Rows are points. The points of each table are mixes of a few directions, plus a little noise. How many directions does each table use, and how many do they share? Where both have some left over, give the other angles between the two spaces (their principal angles), to ten degrees, smallest first.
(in the rows, 128 means zero)

First:
24 27 155

169 169 118

136 135 126

101 102 135

157 157 120

178 176 115

131 131 127
Second, 4 rows:
75 77 142

103 105 134

127 126 129

207 205 107
Directions: first 1, second 1, shared 1

First:
117 124 156 151 129 150

122 126 142 140 129 140

110 122 173 166 130 164

115 124 160 155 130 154

176 144 7 28 122 31

121 126 146 143 129 143

135 130 111 114 127 114
Second (9 x 6):
150 135 72 82 125 83

120 126 148 144 129 144

151 136 69 79 125 80

102 119 194 182 131 181

124 127 138 137 129 136

160 139 47 60 124 63

97 118 206 193 132 191

118 125 152 148 129 148

129 128 126 126 128 126
Directions: first 1, second 1, shared 1

First (7 x 9):
123 159 122 153 153 112 61 104 154

161 189 32 119 114 134 195 117 90

119 116 151 133 134 125 105 128 140

111 121 164 146 148 116 63 119 159

119 127 146 139 140 120 90 122 146

158 176 45 116 112 136 196 122 91

105 7 236 90 96 153 187 185 116
Second (9 x 9):
156 220 89 142 120 107 9 161 125

112 86 170 131 127 144 155 105 125

142 149 46 102 142 104 189 160 141

108 74 178 131 126 147 164 99 125

157 205 46 120 133 98 88 172 135

110 72 165 125 129 144 185 104 128

118 119 197 153 115 147 61 103 116

101 60 214 140 121 159 147 84 119

147 167 48 108 138 102 154 164 139
Directions: first 2, second 2, shared 0; angles 40, 40

First (8 x 12):
109 141 112 125 135 93 137 108 92 162 109 120

129 172 93 141 120 93 63 120 202 83 128 214

139 146 146 143 57 96 13 108 218 72 109 211

133 94 143 117 156 175 198 150 77 153 147 62

116 106 135 116 155 137 197 126 47 185 121 56

130 94 162 121 118 153 157 132 88 150 126 76

141 159 112 142 109 114 60 128 212 73 135 208

128 113 120 118 171 164 198 151 87 149 149 81
Second (8 x 12):
120 112 117 137 118 130 123 126 95 128 123 117

122 51 43 152 115 168 120 175 94 28 198 116

142 121 136 104 178 166 203 160 141 133 170 89

129 175 48 164 204 170 153 152 110 122 130 175

103 165 189 93 84 15 94 58 140 202 68 128

117 153 144 141 71 71 43 84 146 133 76 179

142 80 178 130 89 171 124 135 107 125 124 87

148 167 169 101 165 134 165 133 191 153 135 132
Directions: first 3, second 5, shared 3

First (9 x 18):
187 91 130 121 126 90 211 70 52 93 141 249 135 95 147 105 117 135

90 152 126 133 129 153 74 166 178 150 120 49 124 150 116 143 135 124

105 142 127 131 129 142 96 151 157 142 123 81 125 141 121 137 133 125

122 132 128 129 128 132 120 134 136 131 126 116 128 131 126 130 129 127

180 95 130 122 126 95 201 77 61 97 139 234 134 99 145 107 118 134

112 138 127 130 128 138 106 144 149 137 124 95 126 137 123 135 131 126

103 144 127 131 129 144 93 153 160 143 123 77 125 142 120 138 133 125

119 134 128 129 128 133 116 137 139 133 126 110 127 133 125 132 130 127

134 124 128 127 128 124 136 122 120 125 129 141 129 125 130 125 127 129
Second, 10 rows:
183 94 130 122 126 97 196 77 65 97 139 231 132 100 145 106 113 136

105 143 127 131 129 142 97 150 156 142 124 82 126 141 121 137 134 126

172 101 129 124 126 115 151 97 102 108 132 178 125 115 136 111 104 136

109 140 127 131 128 143 94 149 158 140 123 82 125 141 121 135 129 127

193 89 128 124 125 119 134 91 112 104 130 173 118 118 136 103 81 142

43 177 128 133 132 130 143 169 131 156 129 93 145 134 120 161 197 108

85 153 129 130 130 121 158 141 112 139 131 133 141 124 127 144 172 117

68 163 128 131 132 129 141 156 128 148 129 105 141 131 123 151 178 114

151 115 128 127 126 136 102 124 145 124 125 115 119 133 126 120 101 135

172 104 127 128 125 149 64 125 171 122 120 89 108 143 124 112 70 142
Directions: first 1, second 2, shared 1
